Rows are points. The points of each table are mixes of a few directions, plus a little noise. How many directions does each table use, and how many do they share? Where both have some left over, give the other angles between the two spaces (their principal angles), to ten degrees, smallest first.

First (7 x 3):
[[-6.4 -1.2  5.8]
 [-3.8 -4.0 -0.3]
 [ 0.8  2.9  2.4]
 [-1.0 -3.8 -3.3]
 [ 5.5  8.5  3.7]
 [-0.1  0.5  0.8]
 [ 5.0 -3.1 -9.1]]
Second (6 x 3):
[[ 0.7 -1.0 -0.6]
 [ 3.4 -4.9 -3.1]
 [ 1.4 -2.0 -1.2]
 [-5.3  7.8  4.9]
 [ 4.5 -6.6 -4.2]
 [-4.6  6.7  4.2]]
Directions: first 2, second 1, shared 0; angles 30

First (6 x 4):
[[ -2.9  -3.7   2.4  -1.5]
 [  5.0   4.7  -1.4   0.8]
 [ -2.0  -3.5   3.4  -4.1]
 [-11.3  -6.4  -3.7   2.4]
 [  5.5   3.0   1.5   3.5]
 [  5.7   5.9  -2.2  -1.1]]
Second (7 x 4):
[[ 2.3 -2.6 -2.5 -0.5]
 [ 1.8 -2.0 -1.9 -0.4]
 [-8.1  9.2  8.8  1.8]
 [-0.1  0.1  0.1  0.0]
 [-4.9  5.6  5.3  1.1]
 [ 2.9 -3.3 -3.1 -0.6]
 [ 6.2 -7.0 -6.8 -1.4]]
Directions: first 3, second 1, shared 0; angles 80

First (7 x 6):
[[ -5.4   3.8 -12.4   4.1   0.9   9.6]
 [  0.0   0.1  -0.1   0.0  -0.1   0.1]
 [ -3.3   2.2  -7.3   2.4   0.5   5.7]
 [  0.7  -0.5   1.6  -0.7  -0.1  -1.2]
 [  1.6  -1.1   3.8  -1.2  -0.2  -3.0]
 [  5.4  -3.8  12.6  -4.2  -0.9  -9.8]
 [  0.8  -0.5   1.9  -0.6  -0.1  -1.4]]
Second (8 x 6):
[[-3.6 -4.5 -2.9 -6.6  3.3  2.9]
 [ 6.3  1.7  3.2  1.3 -1.7  2.4]
 [-9.7 -3.5 -4.0 -3.2  3.7 -2.1]
 [ 4.1  4.0 -1.0  4.6 -3.9 -3.9]
 [ 6.3  4.8  3.5  6.7 -4.0 -1.8]
 [-4.7 -3.4  4.1 -2.7  4.5  4.5]
 [ 8.6  4.2 -0.4  3.7 -5.1 -1.8]
 [-7.5 -3.4 -2.7 -3.6  3.5 -0.4]]
Directions: first 1, second 3, shared 0; angles 70

First (8 x 8):
[[  0.7  -4.4   2.7   2.8   2.0  -4.9   0.7  -3.6]
 [  1.7   1.6  -3.4   0.3   0.9  -6.5   5.4  -1.0]
 [  0.7  -1.5  -5.8   1.9   9.9   4.6  -1.3  -4.0]
 [ -1.1  -2.3   3.2  -3.8  -1.4  -7.1   7.8  -0.3]
 [  8.7   0.7   2.2   2.0   1.2   1.1   2.4  -0.4]
 [ -0.1   1.5  -1.9   7.9  -1.8   2.9 -11.9  -0.4]
 [ -1.7   3.6   2.8  -5.5  -6.1   8.9  -2.4   6.4]
 [ -9.0   0.7   0.2  -5.6  -4.7   1.0  -0.9   3.5]]
Second (9 x 8):
[[  2.2   3.5  -7.5   6.4   2.6  -0.5  -4.6  -1.7]
 [ -2.3  -3.7   8.1  -7.0  -2.9   0.6   5.0   1.9]
 [ -0.9  -1.4   3.0  -2.6  -1.1   0.2   1.9   0.7]
 [  0.1   0.1  -0.2   0.2   0.1   0.0  -0.1   0.0]
 [  3.8   6.0 -13.2  11.3   4.6  -0.9  -8.1  -3.0]
 [  0.6   0.9  -1.9   1.7   0.7  -0.1  -1.2  -0.5]
 [ -1.7  -2.6   5.7  -4.8  -2.0   0.4   3.5   1.3]
 [  1.6   2.6  -5.7   5.0   2.0  -0.4  -3.5  -1.3]
 [ -3.4  -5.3  11.7 -10.0  -4.1   0.8   7.1   2.7]]
Directions: first 5, second 1, shared 1

First (8 x 9):
[[ 12.3 -10.0   5.3 -17.7  -9.3  16.2  -4.0   2.7   6.7]
 [ -1.3   1.2  -0.4   1.2   0.7  -1.8   0.4  -0.2  -0.5]
 [ -1.0   0.8  -0.4   0.8   0.7  -1.2   0.1  -0.3  -0.5]
 [ -4.8   3.9  -2.2   6.6   3.6  -6.0   1.4  -0.9  -2.4]
 [ -1.9   1.3  -1.1   2.5   1.2  -2.1   0.5  -0.3  -0.8]
 [ -2.8   2.2  -1.0   3.7   1.8  -3.5   0.8  -0.6  -1.5]
 [ -3.1   2.6  -1.4   4.4   2.1  -4.3   0.9  -0.8  -1.6]
 [  1.5  -1.4   0.9  -2.6  -1.5   2.3  -0.6   0.5   0.8]]
Second (9 x 9):
[[ 4.0 -2.9 -4.4 -6.9 -0.3 -3.8  1.7 -3.2  0.7]
 [ 0.2 -0.1 -2.7 -2.7  0.3 -4.9  0.7 -1.2 -0.1]
 [-9.9 10.2  8.5 10.5 -2.2  3.5 -1.6  6.3 -2.3]
 [-1.3  4.1  1.6 -2.1 -4.4  1.0  2.3  0.1  0.8]
 [ 5.6 -9.1 -2.4  0.5  4.6  4.7 -2.2 -1.8  0.8]
 [-8.1  7.9  6.7  8.6 -1.7  3.0 -1.6  5.1 -1.3]
 [ 3.0  1.6  0.6 -5.1 -5.7  5.7  3.2 -2.2  2.6]
 [ 3.1 -4.7 -3.6 -2.2  2.5 -3.3 -0.7 -1.7 -0.2]
 [ 3.0 -7.1 -4.9 -0.6  6.2 -6.1 -1.8 -1.7 -0.8]]
Directions: first 1, second 3, shared 0; angles 30
